Rows are points. Examples show where two turns around zero, p and q, send a point. Write where each new point lands after one turn and then the other. Backwards means that the second turn is done in reverse. Each puzzle has new turns, and all numbers are rounded.

Turn p:
[ 17 -30] => [-33   9]
[10 33] => [ 16 -30]
[-42  30] => [51  9]
[ 15 -33] => [-34  13]
Turn q:
[34  1] => [-14  31]
[21 10] => [-17  15]
[-19 -44] => [48  0]
[-37  32] => [-15 -47]
Where do these land?
p, then q: [26 42] => [40 29]
p, then q: [ -7 -19] => [-14 -15]
q, then p: [-6 28] => [ 5 28]
q, then p backwards: [-12 -51] => [-43  31]

Turn p:
[-22  -7  25  38] => [-11  25 -42  -8]
[-62  12  48 -17] => [-17  79   8   0]
[ 30 -68   5   1] => [-19 -35  -3 -63]
[ -1  17 -23 -40] => [19 -2 43 15]
[  9  27 -23  -2] => [ 17 -13   7  29]
[27 -2  9 -2] => [-20 -20   3   1]
[ 18  22 -40  23] => [ 30 -32 -16  27]
Turn q:
[-19  32 -35 -23] => [18 11 52 -3]
[-29 -37  31   0] => [-25  20 -27  38]
[ 31  -9 -25  36] => [-23 -18  -6 -45]
[-39 -26 -38 -18] => [-37  15  43  22]
[  6 -43  37   5] => [-24  -9 -44  26]
[ 26  38   7 -17] => [ 45 -19   4  -9]
[23 45 22 17] => [ 45   1 -21 -29]
Where do these land?
q, then p: [-34  -5  -3   4] => [ -1  18 -11  28]
p, then q backwards: [-21 -24 -13 -47] => [-10  40 -41   2]
p, then q: [ 15  41 -38   6] => [-29 -13 -35 -34]
q, then p: [  5 -53  36  23] => [ 66   9 -13  -6]
q, then p: [35 41 18 14] => [ -3 -46  36  -7]

Turn p:
[-17  38   9  43   3  -3] => [ 28   8  30 -22 -10  37]
[ 36 -49  45  10 -10  26] => [-48 -35  28  44 -18  -5]
[-14 -46  13 -47  -9 -41] => [-22  21 -37  16 -39 -49]
[ 13  28 -43 -35 -37   5] => [ -5  36  -8 -11  59 -21]
[ 43  -7  20  42  12 -32] => [ 17 -31  52  -2 -25 -25]
[-23 -26 -23 -23 -14  45] => [-45  -1 -40  -1  24  19]
[-20  34 -13  34  38 -10] => [ 50 -12   2 -31  -8  28]
[-18  28  -8 -24  16   9] => [ 25  15 -27   6  16  15]
Turn q:
[ 12 -31   3 -23   0 -69] => [-43  25  49 -27 -17 -23]
[-12  -3  23  19 -12  13] => [-11  -3 -10  23   2  25]
[-26  18  -2 -27  -7  60] => [ 31  19 -53   2  33  13]
[-34  54  17   3  -2  16] => [ 11   2 -57  -1 -28  22]
[ 16 -65 -46  10 -28 -17] => [ -4  16  58  39  24 -46]
[ 25 -47  -4   1  23 -16] => [ -4  -4  56 -10  18   0]
[ 44  42  12   5 -26  14] => [-21 -49 -39  -3   7 -19]
[-24  31  -3  14  52   0] => [ 41  -7  -4 -22 -37  29]
Where do these land?
p, then q backwards: [-12  27 -27 -44  18 -30] => [-22  23 -38 -35  -7  32]
q, then p: [ 18 -25  -2  29 -13   6] => [ -5 -22  12  -2 -34  14]
p, then q backwards: [-31 -17 -15  26  29  31] => [11 32 44 10 24 14]
q, then p: [ 17  47  -3 -15  13 -29] => [-25  34 -23  -2   7 -38]
q, then p: [ 22 -34  40   3 -13 -19] => [ -2   6 -25   8 -34  43]
q, then p: [-50 -40  -2  51 -26  21] => [  6 -28  62 -21   1  52]
q, then p backwards: [ 46  23  63 -26 -24  12] => [-14 -49 -52   0  -9  51]
q, then p backwards: [-10  18 -55 -24  16   8] => [  3  26 -19 -14  19 -52]

Turn p:
[  3   8  36  28   3 -44 -23  20  13] => [ 11  40   6  29 -27   6  16 -32  23]
[ 25 -22 -57 -25   3 -10 -30 -11   2] => [ 10 -24  40 -28 -21  33 -27   6 -26]
[  4 -33  -2 -27 -12 -28  30  10  15] => [ 36 -38   6  29  -4  -1   8  -6 -16]
[ 15 -76  -8 -34  25  -5 -24   4   2] => [ 37 -28  64  11  28  25 -27  -3   4]
[-20  47   0  27  -5  44  16  25  19] => [  3  33 -52 -36  11 -19  24  18   5]
[ 21  56  21  -5  -7  36 -15 -18   6] => [-24  29  -9 -25 -22 -47 -14  28  14]
[ -7 -21  -7 -21  37 -26  31   9 -41] => [-13 -39  24   7  31  -2  21 -43 -16]
[-38  50  15  34  -5  18  11 -35  18] => [-42  28 -40   1  -8  -5  35  40  15]
[ 15  25  11  54 -23  29  17 -10   6] => [-15  49 -44   8   3 -12  -8  20 -21]
[-16 -34  -9 -31 -15 -16 -13   7 -39] => [ -1 -47   7   5   8  21 -27 -29  16]
Turn q:
[-23 -10  33  13   4  -4 -43 -31 -10] => [-18 -40  24 -27 -21  14  26 -14   7]
[ 27 -20 -35  -8   7  -7 -25  -6   5] => [ 19   7  12 -22  -1   8  -2  41 -20]
[-46  23  13  25  24 -16  26  49   3] => [-50   9 -31  49  -7  27  -8 -24  -3]
[ 35 -40 -36 -20  13  27 -19 -19 -19] => [ 32  -5  16 -28  11   0  -5  62  20]
[-21  27 -50  22 -18  43  34  39  16] => [ 12  12 -27  84  -4 -26   3  22  -6]
[ -5  24 -33 -26  -4 -40   5 -25  41] => [ 47   5 -10  -1   2  22  -9 -21 -55]
[-22 -52  -8  18 -45 -46 -35 -34  22] => [ -9 -56  -7 -46   6 -13  28   8 -64]
[ 37  38  17  -4  -6 -10  -3  -5 -37] => [ -2  20  38 -12 -16 -18 -38 -21  13]
[-14   0   7 -30  30  18  32   5 -31] => [  3  -3  -8  15  25  23 -26  -5  47]
[ 24  -2  32 -35 -26  18   0  47  27] => [ -9  51  16   5  47 -20  33 -13   4]
[  8  -6  23  33 -11  31  25 -20   6] => [  2  -6 -27  -5 -20 -37  17  -9  30]
[  1  18  38  10  33 -15   2   0 -23] => [-28   8   5 -13 -21  22 -18 -27  26]
Where do these land?
q, then p backwards: [  6 -17  13  61   6   4  -7 -51  -5] => [-12  56 -20 -46 -29 -12  -5   1  10]
p, then q: [-23  15 -13  21  16 -30 -29  -4  35] => [ 19  15 -11  33  13 -39  12 -25  19]
q, then p: [ 11  16  -8  26 -18  19  35  -6  22] => [ -7   3  -7   4 -39  20   1 -13 -37]
p, then q: [-15  26 -12  58  -4  26  22  26 -21] => [ 46 -11   6  39 -11  31 -41  12   2]
q, then p: [ -7  -9  -6 -39  55 -12  43  -2 -46] => [ 24  33  36 -52   5  18 -12  44  26]
q, then p: [ -6   8  32 -24 -31  13  41   1 -14] => [-17  12  44  16 -17  20  30  20  -9]
q, then p backwards: [ 25  33   6 -24  12   0 -28  68  -5] => [ 26 -15  24  50  43  -6 -31 -32   2]
p, then q: [  7 -55  -6 -35  -9 -33 -46   5  32] => [-12  30  14 -38  -6 -49  55   4  24]
p, then q: [ 20  -9 -21 -25 -11 -25 -26  -1 -22] => [  0 -28  25 -27  11 -16  29  -2   7]
p, then q: [-18  -8  13 -20 -14  37  -4 -35  23] => [-35  32  -8  17  15  14  21  20 -21]
